Each point is reached from the start by the listed moves, each made once or not at all, plus a little noise. Say if it took an odd or an even number of moves. Then give how often each move was made.

Moves:
(1): [22.0 -6.9  0.9 -9.2 -3.9]
(2): [-14.3  17.8 -10.3   4.3   8.3]
(3): [ -4.7 -24.4 -11.7  15.5   9.7]
Start: [ 1.0  1.7 -2.9  5.6  7.6]
Points:
[-18.1  -4.9 -25.4  25.9  25.6] -> even (0, 1, 1)
[ -3.9 -22.6 -14.8  21.1  17.3] -> odd (0, 0, 1)
[-13.3  19.7 -12.8   9.8  15.4] -> odd (0, 1, 0)

Moves:
(1): [  2.1   5.2   7.3   3.7   0.8   4.7   6.6   2.4   1.0  -1.2   5.4  -7.9
 -11.5]
(2): [ -5.3  -3.7   6.7   7.2  -3.4  15.7   3.3   1.0  -0.2 -13.5  -9.2  -4.0
  -7.4]
(3): [  5.4   2.4  -8.5 -13.4  -0.6   9.5   0.6   2.8  13.1  -8.4  -8.7   1.0
  -5.6]
(4): [  3.0 -14.2  -1.4  -6.9   2.3  -6.8  -2.6  -4.2 -10.8   8.2  -8.2   0.7
   6.4]
(5): [ 5.2 -1.2 16.6 -5.5  4.5  9.5 -2.2 -6.3 16.8  6.3  8.8  7.1  7.9]
(6): [-1.4 -1.0 11.6 -0.3  8.9 -3.0 -9.5 -1.5  4.1  0.1  9.2 -4.8  9.1]
(7): [-3.5 -7.0 -6.4 -5.6  4.3  3.0  4.2  3.4 12.5  2.5  2.3  3.2  2.1]
(8): [  4.7   6.8  -4.1  13.3  10.1   2.4   9.8   9.8   3.0  11.8  -4.1  -1.5
 -11.7]
(9): [ -4.9   2.0  -8.6   0.6  -6.3  16.4  -9.2 -15.0   8.7  -1.1   3.3  -0.7
 -11.4]
(10): [11.9  4.7 -6.8  7.1 15.2 12.8 18.9 -2.2 13.5 -8.2  9.9  3.0  6.5]
(11): [10.2  2.4  8.2  2.3 -9.2  2.5 -7.4 -3.6  2.7 -3.3  5.1 -6.2  6.6]
Start: [ -2.2   8.0   5.6  -3.5  -2.5  -4.2  -4.2  -8.3   1.6  -4.9  -1.0 -14.0
  -4.0]
Points:
[  7.9  13.6  32.3 -19.6  11.4  14.8  -9.1 -10.7  35.3  -8.5  15.4 -16.7
  -5.3] -> even (1, 0, 1, 0, 1, 1, 0, 0, 0, 0, 0)
[ 23.5  10.3   6.4 -11.7  10.4  31.7  -5.3 -30.1  33.2 -17.3  16.1 -27.0
  -4.7] -> odd (1, 0, 1, 1, 0, 1, 0, 0, 1, 1, 1)
[ -3.9  14.0  30.2   9.7 -12.0  32.9 -22.2 -26.5  19.6 -22.9  14.3 -38.5
 -19.0] -> odd (1, 1, 0, 0, 0, 1, 0, 0, 1, 0, 1)
[ -0.8  14.3  15.3  23.1   3.7  17.0  17.0   4.6   7.3  -9.2  -8.8 -25.9
 -35.3] -> odd (1, 1, 0, 0, 0, 0, 0, 1, 0, 0, 0)
[ 13.3  11.6  18.3  18.2  28.9  43.5  35.9   0.8  46.7  -6.9  12.4 -14.3
 -19.9] -> even (1, 1, 0, 0, 1, 0, 1, 1, 0, 1, 0)
[ 21.4  18.3  34.6  -3.2   6.6  64.8  -2.2 -31.6  64.0 -36.7  22.0 -27.1
 -11.3] -> even (1, 1, 1, 0, 1, 1, 0, 0, 1, 1, 1)
[ 5.5  6.5 -7.3 -3.4 18.2 12.0 17.9 -7.3 26.6 -8.9 12.8 -8.5  4.5] -> even (0, 0, 0, 0, 0, 0, 1, 0, 0, 1, 0)

Moves:
(1): [-12.5  12.7  -0.7  -0.9   4.8  24.3  10.6  12.9 -16.9   7.8   4.5 -20.2
  -4.6  -1.5  -7.2   3.5 -17.9   6.5  11.8   1.8   1.2]
(2): [ -9.2 -10.4   5.6  12.0   0.6 -15.5  -2.9  -1.1  -3.6   6.0  -2.8  13.3
  -0.8 -11.3   5.9  -9.3  -1.4   9.3  -3.5  -4.3  -6.1]
(3): [ 10.5  -2.3  -2.3  -5.8  20.8  -0.3  -1.7  17.2   1.6   3.2   7.2   5.3
   8.2  -1.2  -2.7  -5.8   4.9   5.1 -17.8 -10.4  13.3]
(4): [ 11.0  -0.2  -3.2  19.5  -9.8  -0.4 -21.6  18.7  -3.3  -4.9   4.6   4.9
  -1.0   5.8   8.9  13.1   6.4   0.4   1.0   0.9   0.6]
(5): [  1.6   2.4  -4.5  13.7  12.6   9.0 -16.7 -12.7  28.1  17.1  11.6  34.8
 -10.7  20.9  12.6   4.0 -12.5   9.4   4.9 -10.3  -9.4]
(6): [ -9.9   4.9   3.4 -18.2   3.6 -13.0  -6.7 -11.7 -14.5  -8.7  -5.7  -8.0
  -9.1  -3.4   6.4  -1.4  -8.3  -8.6  17.0 -12.1   4.8]
(7): [ -1.6   7.6 -12.6  -4.5   5.4   8.3  -6.9  -0.1  -0.8  -0.1  12.5  12.3
  -5.2  -7.8  -3.6  -2.8  -1.5  -1.4  -5.7  -6.9  16.2]
(8): [  2.2  -5.0  -3.2   4.8  -7.2  -4.7   6.7  -3.5  -4.4   2.7  -2.7 -13.7
 -10.3   3.2  -1.9   7.8  -5.3 -17.2 -12.0   5.6  24.7]
(9): [  6.5  -6.3  -6.2  -2.1  19.6   2.7  -3.9 -12.5  11.7  -8.6  12.8   6.3
   2.8  -9.5 -18.1   3.2  12.5  -2.2  -7.7   4.8  -5.2]
(10): [ -5.6   4.1 -17.1 -12.9   5.3   0.2   7.5   0.4   4.3  23.2   7.5 -13.4
  -7.4  14.4   3.5   8.8   1.2   4.8   1.7  27.8  -6.0]
(11): [ -5.2   7.2 -26.7   3.4   7.0  14.9  17.7  -0.2  -4.4   5.8 -15.1  -6.9
   5.0  -6.2   4.2  -5.6  17.4   5.9  12.5  -6.3 -10.5]
(12): [  7.6  15.1   7.8   5.7   5.2  15.9  -6.2   1.3  -3.6   9.3  10.9 -10.2
  -3.5  -3.7  -8.5  -7.0   7.9 -14.9  -6.5  15.5  16.8]
(13): [ -8.7  -7.1  -2.4   7.7   2.1 -12.5   7.0  -6.6   0.0  -5.8  -7.8  -9.6
  10.5  -3.8   7.5  -5.1  -3.7  -4.9   0.0  -0.8   0.1]
(14): [ 20.6 -12.6   6.0  -3.8  -9.0   2.3  -5.7   2.9   3.4  -4.7   1.9 -16.9
 -13.8  -5.8 -14.6  -3.6 -16.7  20.5  -9.8   5.8  18.3]
(15): [ -0.1   4.7   5.0  -7.3   9.3  22.5  -9.5 -11.5   6.8  -4.6  -8.8  15.8
   1.9 -10.4   1.9  11.3  -3.9  -2.1  10.7   2.1  14.1]
(16): [ 26.0 -10.5 -12.1   6.5 -17.9 -16.5  -5.8  16.7   6.6  -5.4  -8.7  -4.9
   0.3 -13.9 -10.8   1.8  -4.7 -12.1  15.9  14.4  -8.3]
(17): [  1.1   5.2  -6.1   5.9  11.2  10.7  -8.6  -5.6  -0.9   0.1  -9.4  10.3
  -4.2 -11.9  12.3  -6.4  -1.7   3.5 -10.6  14.7 -11.9]
(18): [ -0.6   5.0   3.4   8.0   8.6  -6.5  -4.5   4.3   8.3   4.8  -7.0  -3.6
  -6.9   4.5 -10.7   1.2   4.0   2.3   5.3   7.9  -7.5]
(19): [-18.4  -6.5   8.3 -16.8   6.6 -12.7  -1.6  -3.8 -20.2  -5.2  17.1  11.0
  -8.5  30.4  13.1 -13.9  -7.4  -2.7   7.2 -12.6  29.6]
(20): [  1.8 -13.0   3.8   0.2   2.0  14.7 -34.2   3.6   9.2   4.5  -6.1   3.0
  -1.3   9.8  -3.3   4.1  -4.1 -20.8 -18.7  -0.4   2.0]
Start: [-12.5   7.8  -9.0  -9.4  -8.9 -21.1 -11.3   0.4 -11.8   4.0   0.4   7.7
  -6.3 -11.8   6.1 -10.9   6.7  -2.1   1.5   8.1  12.5]
Points:
[ -8.4  12.2 -25.7  37.4  27.1  -9.2 -25.8  17.7 -15.2  21.7 -22.6   6.8
  -3.7 -34.7   8.8 -11.3  34.3 -17.8  -8.7  16.2  58.2] -> odd (0, 1, 1, 1, 0, 0, 0, 1, 0, 0, 1, 1, 1, 0, 1, 0, 0, 1, 0, 0)
[ 31.5 -19.8  -7.4 -15.4 -12.8 -72.0 -52.7  41.2 -33.6 -15.0   7.6 -17.6
 -47.5   8.8  -7.1 -13.9 -17.6 -15.6   5.5   7.3  85.3] -> even (0, 0, 1, 1, 0, 1, 0, 1, 0, 0, 0, 0, 0, 1, 0, 1, 0, 1, 1, 0)
[ 46.3  -2.6 -10.2  18.4  16.6 -11.6 -50.5   5.5  36.5  20.3  -3.7   3.9
 -29.2 -22.2 -19.9  -8.4 -23.9 -14.6  -9.1  37.3  73.6] -> odd (0, 0, 1, 0, 1, 0, 0, 1, 0, 0, 0, 1, 1, 1, 1, 1, 0, 1, 0, 0)
[-27.4   9.9 -30.4  13.0  65.0  -9.4 -24.8  10.7 -13.0  13.9  12.1  19.7
  -7.4 -54.0 -12.5 -32.1   2.9  12.8 -27.7  16.4  13.3] -> even (1, 1, 1, 0, 0, 0, 1, 0, 1, 0, 0, 0, 1, 0, 0, 0, 1, 1, 0, 0)
